Each row of a before or after table is a point. One or more steps were done to the points. Then noise was added and the rows were shuffled. The steps act on how far a point lies along the listed directions, d1 being the first. Write out the steps. A step turns or swaps two directions, mirrors them in a line or flattens them onto one, adds a multiple of one to another, or multiplies one. Angles are multiples of 10 degrees, from the lower direction toward the higher: turns from -170 to 170, lines from 10 to 170 but not 90. Use the fewest steps. Two steps may share a direction if one is a turn and the other turns, adds or multiplies; they go together, in the order done. Otherwise the lowest direction goes first.
In the rows, 128 means zero.

Directions:
(1): [83 91]
(2): [165  83]
Before (11 x 2)
[[155 118]
 [ 62 159]
 [146 176]
 [104 166]
 [115 170]
 [149 146]
 [ 84  60]
 [ 92  63]
 [ 83 103]
 [100  51]
 [128 176]]
After (11 x 2)
[[167  96]
 [118 179]
 [151  56]
 [138 174]
 [139  46]
 [147 167]
 [159  52]
 [111 151]
 [ 99 124]
 [158 161]
 [200 147]]
Steps: swap d1 and d2

Directions:
(1): [ 55 128 120  70 152  99]
(2): [ 90 178  71 177 138 150]
(3): [137  92  68  86  95 177]
Before (12 x 6)
[[102 144  80 114 129 137]
 [110 111 120 112 143 120]
 [132 117 128 121 130 126]
 [ 91 120 135 114 130 147]
 [ 88 172  91 131 135 148]
 [214 131 113 212  92 163]
 [111 100 103 115 114 145]
 [109 141  97 142 142 131]
 [249 113 137 220  75 183]
 [132 100  89  98 126 157]
 [138 107  90 111 120 167]
 [102 106  75 114 120 146]]
After (12 x 6)
[[247 120 156 229  86 169]
 [114 109 118 109 136 123]
 [105 113  68 125 121 151]
 [103 151  80 153 143 136]
 [145 109  89 121 126 167]
 [ 93 117 129 113 130 151]
 [135 115 132 118 128 126]
 [206 148 123 226 101 153]
 [115  99 101 117 112 146]
 [ 96 155  60 128 128 144]
 [140 102  89 104 121 160]
 [ 80 191  63 152 136 158]]
Steps: turn d1 and d3 by 10 degrees; multiply d2 by 1.6

Directions:
(1): [107  77 134 158 180 157 170  66 175  72 140]
(2): [126 124  68 158 152 128 111  92 126 167  25]
Before (14 x 11)
[[122 123 123 120 137 126 135 122 130 122 122]
 [135 133 106 135 129 128 113 122 123 140  99]
 [124 124 126 138 141 127 124 122 134 130 121]
 [128 132 124 136 132 129 128 125 134 134 117]
 [124 114 117 140 148 136 143 111 140 119 112]
 [122 129 138 119 125 122 124 135 118 125 151]
 [125 123 111 137 144 127 127 109 133 129  91]
 [127 138 127 128 115 113 120 144 126 141 126]
 [128 123 109 139 137 121 125 115 126 142  86]
 [141 152 131 114 107 114 102 159 104 152 124]
 [145 139 111 122 124 119 110 134 117 146 105]
 [124 133 115 133 119 127 128 128 128 135 110]
 [131 143 117 126 125 123 110 137 113 151 102]
 [120 116 115 137 141 133 132 101 139 115 111]]
After (14 x 11)
[[122 122  92 142 142 129 118  96 131 138  70]
 [122 129  97 144 128 129 124 116 129 145  80]
 [126 123  70 156 157 125 113  90 128 158  22]
 [122 129 161 107 119 123 132 147 121 108 190]
 [127 120  95 146 147 131 131 109 131 142  75]
 [127 120  63 162 154 121 112  88 125 171   8]
 [128 132 111 142 138 129 124 118 133 142  95]
 [132 128  70 154 145 129 105  99 124 159  40]
 [124 125 114 143 143 126 118 119 131 140  99]
 [124 132 128 132 122 116 125 136 132 134 128]
 [135 138 136 121 121 123 115 142 118 133 131]
 [123 125 118 121 138 125 131 122 127 129 113]
 [127 133  92 142 143 127 109 113 119 159  59]
 [140 130  88 139 142 124 109 110 123 152  64]]
Steps: multiply d1 by 0.4; multiply d2 by 3

Directions:
(1): [ 57 123 149 121   8  71  94 166  85 155 135 126 112 131 149  98 144 114]
(2): [ 40 206 101 102 185 145 103 181 106 144 142  83 119 147  64 157 121 125]
(3): [149 119 105 130 132 156  81 153 113 246 140 177 159  94 166 186  81 135]
(4): [101  94 110 133 146 190  79 175 183 126 103  80 111 144 203  64 132 185]
(5): [111  90 147 150 160  53  83 106 121 109 122 153  66 165 115 171  78 217]
(6): [103 174 137 240 100 170 167  98 145 180  73 151  88 146  97 107 122 141]
Before (11 x 18)
[[ 79 206 123 169  96 163 104 155  95 234 115 158  97 110 104 162 106 119]
 [125 153 134 181 122 166 148 140 183 112  73  96 130 121 115  53 169 112]
 [179 109 152  62 126 114 104  71 122 178 143 174 145 100 162 206  99 134]
 [158 129 112 123  91 171 169 134 171 132 148 112 172  96 155  32 214  91]
 [139 189 100  83 204 145 151 122 106  68 166  89 173 145  69 126 155  72]
 [ 68 198  68 163  68 199 119 177 110 230 126 146 144 116 113 145 138  99]
 [201  32 123  82 109 139 122 151 154  98 153 123 168 108 198  92 166 116]
 [179 206 111 176 218 145 178  60 105 172 107 214 109 138  43 218  56 138]
 [160 109 131 196 118 130 157  91 134  90  90 153  93 139 146  61 147 194]
 [ 74 158 115  95 142 156 101 141 114  96 155 103 167 129 115 132 152  84]
 [195  82 165 116  93  56 126  32 107  95 148 197 138 106 106 160  65 121]]
After (11 x 18)
[[ 73 171 108 112 163 174 150 185 143  73 130  56 122 158  72  87 183 105]
 [ 64 189 169 148 117 123 136  73 140 128  89 120  61 171  80 139 129 159]
 [119  68 144 108  73  77  70 138 118  70 139 111 117 153 189  56 146 155]
 [123 174  88  78 168 128 105 176  62 169 168 138 171  93 103 159 127 117]
 [193 115 134 196 120 177 122  90 146 205  93 191  97  99 173 148  94 163]
 [ 62 166 142 116 178  80  84  92 108  98 138 123  84 159  33 166  55 167]
 [ 81 131 148 167  31  41  68 130  66 215 108 216  61 155 147 155  57 190]
 [177  94  83 210 100 219 124 105 188 188  93 179 129 124 187 122 115 171]
 [144 120 108  88 137 148  78 194 146 172 131 112 190  78 167 116 143 102]
 [131  79 138 139 109 144 113  97 153  72 122 131 141 135 178  89 156 130]
 [100 134  92  90 175 186  92 190 177 140 150  78 150 117 157  59 178 152]]
Steps: turn d1 and d2 by -170 degrees; swap d3 and d6; mirror d4 and d5 in the line at 130 degrees

Directions:
(1): [ 73 152 116  72 143 156 173 189  97 122  98  23 136  94 146 136  94 163
  88 138  93 175 180  86]
(2): [139 107 164  67  86 196 108 114 126 112 159 145 145  86 154   8 197 156
 135 110 158 141 144  87]
(3): [201 120 198  81 109  74 181 104 185 105 108 168  99 129 104 124  95 124
  56 119  76 191 118  99]
(4): [190 249  81 104 111 124 103  81 143  72  83  89 112 146 121 115 140 174
 118 119 120  54 132 123]
(5): [141  92 182 155  46 103 147 111 149 158 173  61  76  93 109 174 107 189
 175  88 154  79 168 110]
Before (10 x 24)
[[ 82 165 120 112 147 121 136 153  88 134 112  50 124 125 122 161 120 162
  109 122 119  92 183 135]
 [160 214 119 150  91 152 106  93 156  98 113 104 122 132  96 136 146 168
  154 114 137  62 131 155]
 [116 125 138  93 112 140 136 140 130 129 141 154 119 115 147 117 116 144
  100 125 120 150 136  78]
 [ 80 174  90  47 137 186 131 164  78  95  94  27 166 106 153  71 153 183
  105 162 111 166 166  80]
 [117 140 131  78 150 107 180 168 117 102 105 120 146 123 154 119 100 121
   83 122  95 190 152 114]
 [ 82 105 134  85 138 164 126 188 104 129 139  71 134  95 150  77 133 145
  131 131 115 178 190 101]
 [134  79 142 201 120 106  90  88 140 170 164 202 139 148 117 154 178 109
  167 121 170  63 103 161]
 [112 104 118 114 145 168 121 152 129 131  98 134 172 118 130 120 152 112
  113 156 121 169 122 112]
 [182 220  78 155 132  96  92  81 145  87 114 162 109 151 114 127 126 132
  133 126 150  52 108 161]
 [ 69 107 108 120 174 128 124 183  93 145  94  95 149 102 142 137 101  96
  112 155 110 168 142 114]]
After (10 x 24)
[[ 78 107 129  96 154 128 175 182  96 127 124 125 160 114 164 119 112 108
  111 125 111 194 155 118]
 [ 73  73 123 155 172 125 104 169 103 155 124 151 148 113 138 135 119  74
  136 155 135 165 119 135]
 [ 76  53 149 128 131 159 107 176 106 155 170 115 134 108 147  82 151 119
  166 125 144 167 171 128]
 [130 220 105 145 105 165 111 114 140  98 104  66 128 124 103 145 140 178
  153 120 136  68 150 151]
 [ 55 121 120 146 158 129 119 158  74 160 142  81 139 130 126 164 135 133
  141 119 146  86 168 158]
 [112 111 139  97 115 140 136 145 126 134 149 150 114 113 146 118 117 145
  113 127 128 150 139  82]
 [119  89 125 121 141 165 113 143 134 136 104 157 167 121 126 121 157 107
  121 152 131 162 115 118]
 [202 142 148 163 103  78 110  53 179 121 123 196 116 160 101 148 163 132
  118 115 135  62  98 143]
 [ 29  85  97 105 148 205  98 180  55 148 151  66 185 105 153  77 175 153
  164 162 155 158 153 110]
 [157 247  56 121 140 115 110 107 134  71  92 104 117 137 123 125 114 148
  112 130 129  70 134 142]]
Steps: turn d1 and d4 by -40 degrees; turn d1 and d3 by -40 degrees; turn d2 and d5 by 10 degrees

Directions:
(1): [163 198  69 142  81 151 145  99 102 170 133 130 176 138 135 133 160 188
  88  96  78 167 150  45  39 128  72  77  58  92 139 117 178 107 179  93
 185 102 136 112 127  95 166  71 156 125 192 188 129 138  75 140 157 131
 182 102 130  86  96  70 130 122  69 173]
(2): [ 80 141 144  79 135  86  82 141  54 215 141 181 109 109  95 155  95 148
 192 147 112 190  86 130 131  38 143  70 192  98 134  98 176 197 157 202
 151 101 142 125 120 176 131  79 160 162 103 131 149 127 101  63 146  99
 115 143 180 169 213  86 153 111  98 120]
(3): [172 192 155 141 233 153  37 157 112 103 138 174  92  99 110 117 142  75
 117 101 111 156 122 168 131 136 155 141 113 108 123  73 162 178 134 141
 182 150 178 139 136 118 100 186 195  83 187 146 114 120  73 134 190 177
 118 154 104   7 120 187 136 147 150  77]
Before (8 x 64)
[[ 89 153 153 110 204  95  36 167  59 149 140 189  99  88  77 136 107  94
  196 133 110 177 107 174 155  78 150 116 191 106 140  84 181 230 166 189
  168 124 163 145 123 167  98 130 187 136 132 121 140 122  71  62 189 154
   90 165 134  68 190 135 157 135 129  83]
 [105  90  92 140  66 117 178 107 114 130 136 112 146 106 152 133 129 166
  133 136 142 115 141 107 151 130 118 139 162 156 127 148 113 117 109 145
   88 141  99 127 112 129 152 119  86 149  87 107 121 122 163 120 114  99
  150 109 149 190 116  78 125 102 110 162]
 [152 125  67 188  63 185 214  87 166  88 107  65 178 173 147 125 175 177
   50  91 140  91 187  51  45 204  83 150  44 121 136 126 111  28 149  34
  137 129 118 117 136  73 154 115 116 116 163 167  94 137 144 187 104 145
  166  78  96 101  39 107 100 121  96 180]
 [190 150  64 181  74 190 176  97 155  85 117  92 187 149 148 108 210 168
   55  92  82 101 166  42  60 196  71 124  34 120 119 172 118  50 150  44
  162 128 118 102 138  64 169 109 119  91 170 185 127 137 114 170 116 145
  163  91  97  74  33 117 115 132 128 176]
 [160 117 112 168  54 165 203 119 185 112 112  86 175 165 174 114 135 142
   68 105 130  73 157  84  99 164  94 152  76 134 131 135 104  67 105  46
  110 121 118 125 114 101 156 103 100 120 145 138 133 139 140 163  82 132
  141 128  92 126 103 113 102 116 137 171]
 [173 142 177 128 208 125  58 161  91 104 123 170 104 103 108 114 121  96
  127  96 130 123 125 176 138 112 167 142 160 133 116 101 149 177 123 153
  156 129 177 148 129 154 112 148 156 121 124 122 111 133 102 110 180 152
  116 162 138  64 157 171 131 131 141  74]
 [131 104 120 136 116 131 139 108 110 145 123 128 146 137 130 129 131 134
  162 116 138 118 102 109 142 125 135 117 139 155 124 138 124 118 115 149
  130 114 118 111 141 152 118 102 131 128 115 133 141 129 124 100 125 115
  132 125 171 163 134 116 141 124 144 129]
 [141 166  79 143  85 125 147 129 107 172 127 144 146 145 129 154 121 174
  139 134  89 171 150  76  67 128 107  79 111 104 148 134 185 116 167 126
  161 111 126 120 130 138 151  64 137 147 135 149 146 129 110 118 143 104
  152 100 131 130 157  75 141 111  73 194]]
After (8 x 64)
[[154 173  74 151  98 145 131 101  92 138 145 135 158  94 154 127 154 171
  103 105 101 160 153  87 103 130  99 123 113 123 132 110 167 136 144 135
  155 136 132 119 116 105 154 122 142 125 154 151 115 125  96 134 160 129
  175 113 139  96  92  79 134 109  93 160]
 [ 42  63 144 107 124  65 124 147  98 135 122 135 117 119  94 134  82 119
  204 166 156 113 116 170 175  94 144 139 217 149 138 147 118 171 135 177
   91 122 108 139 116 186 105 113  99 171  54  73 150 131 150  61 117 117
   80 147 143 186 195 108 150 126 138 113]
 [178 169 133 168 128 175 136 141 162 108 123 126 145 142 161 109 143 111
   67  92 112 100 142 111  96 150 112 148  70 112 132  92 145 113 113  67
  155 134 156 137 121 105 146 135 149  96 189 161 125 129  98 149 127 156
  129 145  83  49 106 140 112 117 147 131]
 [164 163 127 185 200 192 101 129 145  69 114 126 110 131 118 107 172 100
   71  87 140 114 159 131  88 189 141 173  73 109 130  68 133 108 139  83
  170 163 177 133 141  97 110 183 171  80 182 166  77 127 108 172 159 178
  129 119  80   6  69 183 117 140 141 114]
 [169 186 123 155 189 133  70 163 109 125 132 177  95 119 114 142 118 102
  142 124 100 168 136 146 111 140 159 118 130 105 142  97 182 157 147 148
  169 149 163 140 138 141 112 136 170 115 159 136 138 118  99 120 171 149
  118 135 109  47 155 153 153 133 124 135]
 [148 131 112 143 123 140 131 108 102 145 131 137 145 128 126 131 139 136
  149  99 129 132 106 107 119 128 120 104 114 147 125 127 141 117 120 144
  153 108 130 108 142 142 121 103 144 118 147 148 137 130 107 107 136 124
  143 121 164 125 121 118 142 129 132 134]
 [189 159 136 176 214 177  70 144 148  48 119 145 117 110 122  96 187  79
   86  95 103 109 130 141 131 181 145 168  88 140 106 124 124 119 125  99
  169 164 167 129 143  92 121 205 157  62 166 162 119 121  99 151 156 181
  111 137  86   5  60 212 130 153 186  92]
 [126  57 174 109 127  92 144 143 115 106 105 122 131 125 124 124 102 125
  147 131 162  77 127 163 162 117 157 155 187 167 125 153  94 134  97 149
   74 115 126 139 114 169 126 107  84 157  41  90 120 136 175  99 102 110
  106 137 158 193 173 134 119 116 140 111]]
Steps: turn d1 and d3 by 100 degrees; multiply d2 by 0.7
